Rows are points. The points of each table are mixes of a few directions, plus a little noise. Count the directions of each table, and those that both share. Where both have some left over, give the other angles between the two spaces (their principal angles), to ten degrees, smallest first.

First (7 x 3):
[[.30, -.12, -.22],
[-.22, .44, -.27],
[-.16, -.29, .53],
[-.43, .35, .09],
[.68, -.39, -.33],
[-.47, .15, .36],
[.29, -.14, -.18]]
Second (7 x 3):
[[-.09, .14, -.07],
[-.03, .16, -.15],
[-.11, .07, .05],
[.06, -.86, .94],
[-.24, .28, -.05],
[-.01, .16, -.21],
[.40, .06, -.55]]
Directions: first 2, second 2, shared 2

First:
[[-.12, .13, .10, -.04, -.14, .11, .05, .33],
[-.19, .45, .51, -.03, .20, -.55, -.43, .37],
[.07, .43, .21, .12, -.20, -.30, -.27, .24],
[.08, .58, .33, .14, -.21, -.45, -.40, .30],
[.63, -.30, -.91, .30, -.94, .86, .61, -.48],
[.19, -.64, -.50, -.03, .20, .32, .33, -.72],
[.27, -.17, -.35, .11, -.21, .20, .17, -.36],
[-.62, -.23, .44, -.36, .79, -.15, -.05, .27],
[-.18, -.21, .09, -.14, .40, -.08, -.01, -.11],
[-.15, .00, .11, -.07, .08, .02, .00, .17]]
Second (8 x 8):
[[.31, .23, -.87, -.89, .26, .86, -.80, -.08],
[-.08, -.04, .33, .31, -.06, -.35, .31, .06],
[-.02, -.05, -.07, -.02, -.02, .09, -.06, -.05],
[.05, .08, .05, -.02, .05, -.09, .05, .07],
[.20, .18, -.42, -.48, .17, .39, -.39, .01],
[-.47, -.53, .55, .84, -.43, -.38, .51, -.21],
[.19, .38, .51, .15, .21, -.72, .47, .39],
[-.18, -.26, -.09, .12, -.17, .20, -.08, -.20]]
Directions: first 3, second 2, shared 0; angles 50, 90

First:
[[-.28, .04, -.02, .04, .07, -.01, .10, .16, .23, -.22, -.01, -.14],
[-.38, .37, -.24, .43, .14, -.03, .15, .21, -.02, -.03, .18, .21],
[.37, -.41, .12, -.28, .07, .08, -.17, -.11, -.10, .21, -.13, .01],
[-.01, .35, .00, .25, -.09, -.08, .02, -.03, -.09, .03, .11, .28],
[-.24, .05, -.39, .27, .25, .08, .11, .17, -.24, .23, .13, .03],
[.50, .18, .47, .12, .00, -.13, -.31, -.09, .09, .12, .00, .92],
[-.17, -.30, -.48, -.27, -.12, .17, .22, -.13, -.39, .14, -.02, -.94],
[.21, -.24, .29, -.51, -.38, -.02, -.04, -.27, .15, -.23, -.20, -.52],
[-.03, -.04, .28, -.06, .06, -.06, -.08, .10, .40, -.27, -.07, .17]]
Second:
[[-.29, .27, -.03, -.01, .00, -.09, .13, -.07, -.04, -.21, .00, -.21],
[-.23, .38, -.03, .12, -.32, .00, .06, -.28, -.23, -.11, .17, .13],
[.22, .17, -.29, .55, .03, .17, .28, .38, .70, .37, .19, -.02],
[.20, -.49, -.19, -.24, .03, .03, -.22, -.01, -.73, .21, -.14, -.22],
[.42, .03, .11, .33, .06, -.08, .04, .55, .76, .05, -.05, .03],
[-.08, -.01, .12, -.19, -.10, -.07, -.14, -.20, -.32, -.17, -.05, .07],
[.25, -.15, -.23, .25, .24, .16, .17, .38, .55, .35, .06, -.12],
[-.38, .30, .24, -.18, .02, -.17, .05, -.20, .03, -.42, -.05, -.03],
[.00, -.01, .25, -.19, -.14, -.11, -.19, -.16, -.23, -.22, -.09, .18],
[-.07, -.50, .03, -.46, .18, .19, -.20, -.39, -.50, .15, -.03, .19]]
Directions: first 4, second 5, shared 2; angles 30, 60

First (10 x 20):
[[.35, -.11, .47, .04, .21, .01, -.25, .23, -.01, -.14, -.22, -.15, -.18, -.07, -.44, .27, .07, -.94, -.19, -.12],
[.06, .06, -.27, .30, -.34, .20, .03, -.30, .18, .26, .29, .23, .17, .10, .09, .02, -.08, .37, .31, -.21],
[.04, .20, -.07, -.22, -.16, -.09, -.20, .11, -.12, -.52, .02, -.35, -.05, -.28, -.11, -.03, -.12, .09, -.30, -.21],
[-.15, -.13, -.14, .02, -.02, .22, -.24, -.18, .54, .05, -.09, .02, .16, .21, .02, -.16, -.03, .54, -.14, .30],
[-.03, -.15, -.25, .21, -.01, -.06, .05, -.64, .32, .00, .31, .32, .04, .15, .29, -.26, .30, .38, .18, .03],
[.21, .18, .04, -.36, .08, .23, -.02, .22, -.24, -.66, .02, -.11, .06, -.31, -.29, .07, -.22, .27, -.20, -.16],
[-.43, .07, -.28, .07, -.23, -.29, .14, -.02, -.04, .44, .01, -.07, .01, .12, .43, -.18, -.01, .27, .11, .15],
[-.01, .01, .24, -.16, .27, -.13, .28, .36, -.46, .09, -.15, .01, -.11, -.07, -.01, .12, .01, -.43, .06, .07],
[-.06, -.10, -.09, .29, -.05, -.04, .21, -.24, .05, .49, .15, .30, .03, .21, .24, -.02, .14, -.01, .36, .02],
[.02, -.03, .35, -.20, .27, -.06, -.01, .48, -.23, -.01, -.34, -.20, -.12, -.07, -.22, .16, -.05, -.55, -.19, .13]]
Second, 11 rows:
[[.04, -.29, -.44, .14, .13, -.31, -.31, -.06, -.13, -.18, .22, .05, -.22, -.04, .09, -.27, -.11, -.50, .30, .04],
[.14, .38, .55, -.07, .22, -.22, -.08, -.04, .17, -.10, -.06, .36, .05, -.07, -.13, -.45, .01, .25, -.08, -.41],
[.44, -.19, .17, .37, .28, -.35, -.11, -.31, .21, .08, .00, .36, .09, .10, -.26, -.29, .07, -.09, .17, -.28],
[.17, -.12, .02, .25, .08, .06, -.12, -.29, .27, .14, .16, .37, .02, .15, -.02, -.15, .05, -.10, .26, -.10],
[.14, -.26, -.19, .29, .09, -.06, -.17, -.25, .14, .07, .20, .23, -.05, .13, -.01, -.13, .02, -.27, .30, .00],
[-.07, -.14, -.03, .11, -.29, .63, .34, -.07, .14, .41, -.08, -.16, .21, .21, .02, .65, .16, .23, -.08, .29],
[-.37, .51, .25, -.59, -.16, .09, .19, .47, -.29, -.24, -.25, -.42, -.02, -.25, .12, .10, -.10, .37, -.46, .04],
[-.56, .18, -.37, -.37, -.30, .39, -.04, .30, -.21, -.14, .15, -.29, -.20, -.08, .41, .19, -.12, -.07, .00, .35],
[.24, .02, .33, .14, .10, -.04, .10, -.14, .16, .14, -.13, .17, .16, .06, -.20, -.02, .09, .18, -.06, -.16],
[-.14, .00, -.26, -.29, .05, -.44, -.07, .35, -.49, -.40, -.11, -.48, -.16, -.28, .05, -.11, -.18, -.18, -.23, .07],
[-.02, -.10, -.02, .02, -.17, .29, .24, .00, .01, .23, -.12, -.19, .15, .08, -.04, .43, .09, .15, -.13, .18]]
Directions: first 6, second 4, shared 1; angles 50, 70, 70
